Each wall is flat, endless, passes through zero and stands at right angles to its row. A trip goes straight from one point to another. List the walls that it crosses, first one first.

Walls:
(1): [-0.04  0.13]
(2): [ 0.12 -0.63]
(3): [0.35 0.46]
(4): [ 0.15 -0.06]
(5): [ 0.11 -0.26]
(6): [-0.41  0.71]
(7): [-0.01 -0.38]
(8): [0.59 0.02]
Trips:
[-0.12  0.20] to [-0.25 -0.16] => 3, 7, 2, 1, 5, 6
[-0.14 -0.61] to [ 0.44 -0.05] => 8, 3
[-0.14  0.33] to [0.01 0.13] => 8
[0.00 0.44] to [ 0.24 -0.24] => 4, 6, 5, 1, 2, 7, 3

Walls:
(1): [ 0.29 -0.31  0.34 -0.10 -0.34 -0.29 -0.28  0.35 -0.92]
(2): [-0.13 -0.36 -0.46  0.13 -0.20  0.16 -0.04  0.18 -0.12]
(3): [-0.03 -0.23  0.03 -0.06  0.51  0.01 -0.41  0.37  0.21]
(4): [ 0.59 -0.35  0.33 -0.03  0.23 -0.35  0.09  0.22 -0.03]
(5): [-0.61 -0.01  0.05  0.08  0.66  0.46  0.04 -0.18 -0.19]
(6): [ 0.27  0.16  0.25 -0.48  0.07  0.06 -0.56  0.10 -0.13]
(7): [ 0.50 -0.29  0.42  0.10 -0.64 -0.28 -0.26  0.45 -0.30]
(8): [-0.13 -0.02  0.46  0.12  0.16  0.34  0.39  0.28 -0.03]
Trips:
[ 0.32 -0.17  0.38  0.28  0.24 -0.10 -0.30  0.16 -0.16] to [ 0.06 -0.79 -0.14 -0.03 -0.26 -0.03 -0.35 -0.09 -0.31] => 2, 8
[-0.49  0.18  0.24 -0.20  0.10 -0.06 -0.31 -0.15  0.45] to [ 0.11 -0.05 -0.31 -0.01 -0.12 -0.07  0.03 -0.22 -0.19] => 3, 2, 6, 5, 1
[ 0.35  0.07 -0.12 -0.74  0.23  0.33  0.44 -0.02  0.15] to [-0.08 -0.10  0.01  0.30  0.75 -0.02  0.27  0.04  0.12] => 3, 6
[ 0.33  0.35  1.01  0.00  0.19 -0.15 -0.08 -0.18 -0.14] to [ 0.10  0.73  0.09 -0.20 -0.30 -0.27 -0.17  0.22  0.11] => 8, 4
[ 0.30  0.41 -0.19  0.36 -0.36  0.12  0.40  0.12 -0.03] to [-0.32 -0.18  0.23  0.21  0.19 -0.15  0.56 -0.40 -0.40] => 7, 2, 5, 1, 4
[ 0.31  0.01 -0.06  0.24 -0.51 -0.15 -0.66  0.48  0.13] to [ 0.00 -0.06  0.16  0.37 -0.35  0.08 -0.29 -0.82 -0.27] => 3, 4, 6, 2, 5
[ 0.03 -0.04  0.28  0.48  0.18  0.06  0.26  0.05 -0.83] to [-0.15 -0.10  0.40 -0.38  0.46 -0.82  0.31 -0.03  0.52] => 2, 3, 7, 1, 5

Walls:
(1): [-0.23 -0.40 -0.50  0.77 -0.26  0.36  0.20 -0.01  0.29  0.11 -0.37 -0.10
  0.24  0.28  0.54 -0.19 -0.01 -0.56  0.04 -0.02]
(2): [-0.51  0.11 -0.26 -0.38  0.08 -0.26  0.16 -0.28  0.12 -0.12 -0.16 -0.22
 -0.67  0.13 -0.23 -0.15 -0.16  0.28 -0.27 -0.02]
(3): [-0.53 -0.05 -0.31 -0.76 -0.41 -0.20  0.65 -0.82  0.47  0.25  0.31  0.21
  0.34  0.12  0.56  0.41 -0.32 -0.90  0.40  0.12]
(4): [-0.12 -0.15  0.61 -0.19  0.42 -0.04  0.26  0.45 -0.77  0.51  0.03  0.34
 -0.19  0.45  0.20  0.54 -0.34 -0.30 -0.44 -0.42]
(5): [-0.40 -0.06 -0.39 -0.23 -0.03  0.11  0.05  0.21 -0.49 -0.04  0.33 -0.11
  0.09  0.39  0.32  0.16 -0.13 -0.46 -0.23 -0.40]
(6): [ 0.05  0.40  0.43 -0.35 -0.13  0.21  0.25  0.02 -0.26 -0.05  0.00 -0.31
 -0.35 -0.18  0.36 -0.06 -0.03  0.04 -0.41  0.10]
(7): [-0.41  0.00  0.03 -0.52 -0.01  0.35 -0.33 -0.18  0.36 -0.07 -0.19 -0.58
  0.46 -0.11 -0.07  0.51  0.20  0.33  0.19  0.02]
(8): [-0.24 -0.57 -0.56  0.29  0.44  0.05 -0.44 -0.45 -0.36  0.49 -0.24  0.01
  0.02  0.57  0.29  0.24  0.00 -0.64 -0.39  0.47]
(9): [ 0.42 -0.09 -0.24 -0.04 -0.29 -0.31  0.25 -0.02  0.35  0.11  0.20  0.13
 -0.57 -0.29  0.20 -0.12  0.05 -0.74  0.54  0.52]
Trips:
[ 0.09 -0.35 -0.17 -0.40 -0.15 -0.47  0.45  0.25  0.66 -0.21 -0.09 -0.20
  0.06 -0.20  0.85  0.50  0.23 -0.35  0.11 -0.57] to [ 0.24  0.48 -0.50  0.05 -0.19  0.36 -0.19 -0.29 -0.27 -0.50 -0.09  0.05
  0.03 -0.14  0.17  0.06  0.05 -0.26 -0.13  0.22] => 4, 8, 7
[ 0.16  0.24  0.14 -0.23 -0.15  0.16 -0.20 -0.05 -0.23  0.19 -0.30 -0.35
  0.52 -0.13  0.34 -0.51  0.01  0.48  0.07 -0.18] to [ 0.37  0.10  0.37 -0.06 -0.53  0.42 -0.10 -0.45  0.66 -0.52  0.01  0.20
 -0.05 -0.02 -0.20  0.06 -0.02  0.24  0.40 -0.35] => 3, 6, 9
[-0.25  0.19  0.22  0.21  0.18 -0.61 -0.01  0.00 -0.24 -0.09 -0.28  0.01
 -0.25  0.00  0.35 -0.60  0.16  0.22 -0.29  0.17] to [-0.13 -0.07 -0.03 -0.34  0.11 -0.47  0.21  0.04 -0.44 -0.08  0.03  0.28
 -0.21 -0.28  0.53 -0.24  0.47 -0.26 -0.36 -0.04] => 9, 5, 3
[-0.26  0.15  0.62  0.52  0.04 -0.55 -0.01  0.39 -0.10 -0.14 -0.87  0.35
  0.18 -0.38 -0.09 -0.14  0.49 -0.51  0.28  0.12] to [-0.46  0.17 -0.12  0.04  0.50  0.01  0.04  0.46  0.01  0.05  0.90 -0.36
 -0.26 -0.06  0.30  0.02 -0.64 -0.14 -0.37  0.04] => 6, 5, 8, 2, 1, 3, 9

Walls:
(1): [ 0.43  0.38 -0.72 -0.16  0.04  0.47 -0.09 -0.22  0.34 -0.30 -0.03  0.07
  0.00  0.71 -0.39 -0.11  0.08 -0.22 -0.07  0.00  0.11 -0.04 -0.17  0.06
  0.07 -0.75 -0.30 -0.19  0.24  0.09 -0.25 -0.27 -0.17 -0.61 -0.13 -0.18
  0.14 -0.14  0.22  0.13  0.14 -0.62 -0.22  0.05  0.15 -0.37 -0.42 -0.13]
(2): [ 0.40  0.18 -0.33  0.37 -0.39 -0.08  0.55  0.41 -0.65 -0.14  0.64  0.17
 -0.07  0.04  0.18 -0.13  0.25  0.32 -0.14  0.39 -0.16 -0.21  0.03 -0.01
 -0.63 -0.54 -0.16 -0.63 -0.18  0.61  0.19 -0.27 -0.38 -0.54  0.51 -0.57
  0.47  0.79 -0.78 -0.20  0.17  0.41  0.27  0.14 -0.82 -0.87 -0.27  0.46]
(3): [-0.27 -0.34  0.20 -0.07 -0.64  0.21  0.07  0.22 -0.20  0.05  0.21  0.03
  0.10  0.29  0.42  0.28  0.09 -0.39  0.09  0.32  0.53 -0.22 -0.31  0.18
  0.02  0.15 -0.04  0.45  0.09 -0.54 -0.03  0.25 -0.05  0.48  0.23 -0.03
 -0.40 -0.68  0.32  0.18  0.16 -0.12 -0.21  0.09  0.42  0.03 -0.39  0.17]
(4): [-0.23  0.19 -0.16 -0.46 -0.14  0.09  0.10 -0.27  0.49  0.33 -0.08 -0.28
 -0.62 -0.22  0.01  0.03  0.23 -0.18 -0.55  0.15 -0.17 -0.24 -0.13  0.08
  0.31 -0.12 -0.04 -0.36  0.08  0.46  0.00  0.92  0.31  0.78  0.27  0.36
  0.03 -0.07 -0.37 -0.15  0.85 -0.36  0.02 -0.03  0.27 -0.41 -0.47  0.26]
(5): [-0.13 -0.89 -0.33 -0.07 -0.01 -0.48  0.42 -0.08 -0.14 -0.27 -0.14 -0.28
 -0.12  0.76  0.14  0.13 -0.51  0.27 -0.28 -0.44 -0.28  0.26 -0.62  0.13
  0.06 -0.56  0.13  0.10  0.21  0.38 -0.26 -0.16  0.35 -0.49  0.52  0.22
 -0.32  0.27  0.35  0.10  0.26  0.30  0.29  0.48  0.12  0.34  0.32 -0.29]
(6): [ 0.39  0.09  0.08  0.04  0.37  0.47  0.08  0.27 -0.05  0.17  0.17  0.53
 -0.01  0.25 -0.38 -0.36 -0.10 -0.21 -0.41  0.10  0.19  0.07 -0.16 -0.22
 -0.32  0.40  0.35 -0.22  0.34 -0.31  0.11  0.62 -0.05 -0.09  0.10 -0.52
  0.51  0.17  0.02  0.21  0.01  0.44  0.34  0.45 -0.03 -0.26  0.66 -0.45]
(7): [ 0.18 -0.39 -0.38  0.49 -0.16  0.06 -0.08  0.50 -0.11 -0.06 -0.14 -0.36
 -0.36  0.05  0.07  0.64  0.41 -0.04  0.23 -0.78  0.46 -0.39  0.60 -0.06
 -0.35 -0.09 -0.63 -0.24 -0.58 -0.26  0.10  0.14  0.08  0.06 -0.18 -0.36
 -0.51  0.14 -0.14  0.01  0.45 -0.05 -0.35 -0.04 -0.22 -0.06  0.03  0.10]
Trips:
[-0.24  0.36  0.22 -0.14  0.12 -0.34  0.51 -0.23 -0.59 -0.49  0.07  0.00
 -0.49 -0.24  0.64 -0.58  0.46  0.31  0.61  0.14  0.33  0.31 -0.23 -0.04
  0.80 -0.63 -0.03  0.51 -0.35  0.48  0.34 -0.33 -0.04 -0.72 -0.24 -0.17
  0.02 -0.09 -0.14  0.04  0.42 -0.15  0.26  0.21 -0.35  0.07  0.24 -0.38] to [ 0.26  0.22  0.27  0.18  0.18  0.28 -0.66 -0.41 -0.02  0.27  0.49 -0.12
 -0.16 -0.25 -0.11  0.41  0.43  0.08  0.39 -0.07  0.04  0.36 -0.17  0.37
  0.31  0.22  0.15  0.13  0.10  0.21 -0.19  0.28  0.30  0.39  0.34  0.07
  0.51  0.79 -0.19  0.13  0.26 -0.12  0.22 -0.09  0.18  0.32  0.03  0.36] => 1, 4, 5, 2, 6
[ 0.09 -0.39 -0.12  0.12 -0.31 -0.46 -0.24  0.34  0.60 -0.25 -0.05 -0.08
 -0.41 -0.04 -0.32  0.40 -0.28  0.37  0.15 -0.19  0.00 -0.38  0.29  0.02
 -0.15  0.27 -0.01  0.06 -0.12  0.75 -0.12 -0.02 -0.23 -0.49 -0.36  0.15
 -0.21 -0.58  0.13 -0.51  0.05  0.21 -0.12  0.26 -0.23  0.64  0.20 -0.37] to [-0.09 -0.08 -0.32 -0.19  0.01  0.11 -0.13  0.03 -0.16 -0.59  0.47  0.13
 -0.12 -0.08 -0.08 -0.50 -0.12 -0.21 -0.01  0.06  0.33 -0.12 -0.27  0.00
  0.67 -0.03  0.52 -0.07  0.69 -0.23  0.00  0.05 -0.38 -0.02  0.21 -0.21
 -0.39 -0.56  0.22 -0.23  0.02 -0.08 -0.05 -0.19 -0.02 -0.55  0.24 -0.55] => 1, 3, 6, 7
[-0.26 -0.38  0.12 -0.07  0.19 -0.57  0.43  0.75  0.21  0.01  0.21  0.03
  0.21 -0.21  0.03 -0.03  0.10  0.34  0.38 -0.67 -0.11  0.09  0.33 -0.11
 -0.08 -0.20 -0.40  0.11 -0.10  0.00  0.18  0.14  0.21 -0.37  0.03 -0.11
 -0.27  0.05  0.02  0.11 -0.13  0.13  0.54  0.37  0.76  0.11  0.45 -0.16] to [-0.51  0.21  0.49 -0.21 -0.39  0.03  0.15  0.55  0.35  0.34 -0.26 -0.61
 -0.34  0.38  0.11 -0.10 -0.11  0.50  0.09 -0.12  0.13 -0.08  0.51 -0.08
 -0.10  0.24  0.41  0.24  0.14 -0.09  0.24 -0.23  0.45  0.27  0.00  0.62
  0.28 -0.12  0.14  0.22 -0.80  0.45 -0.10 -0.37  0.36  0.51  0.01  0.42] => 6, 3, 7, 5
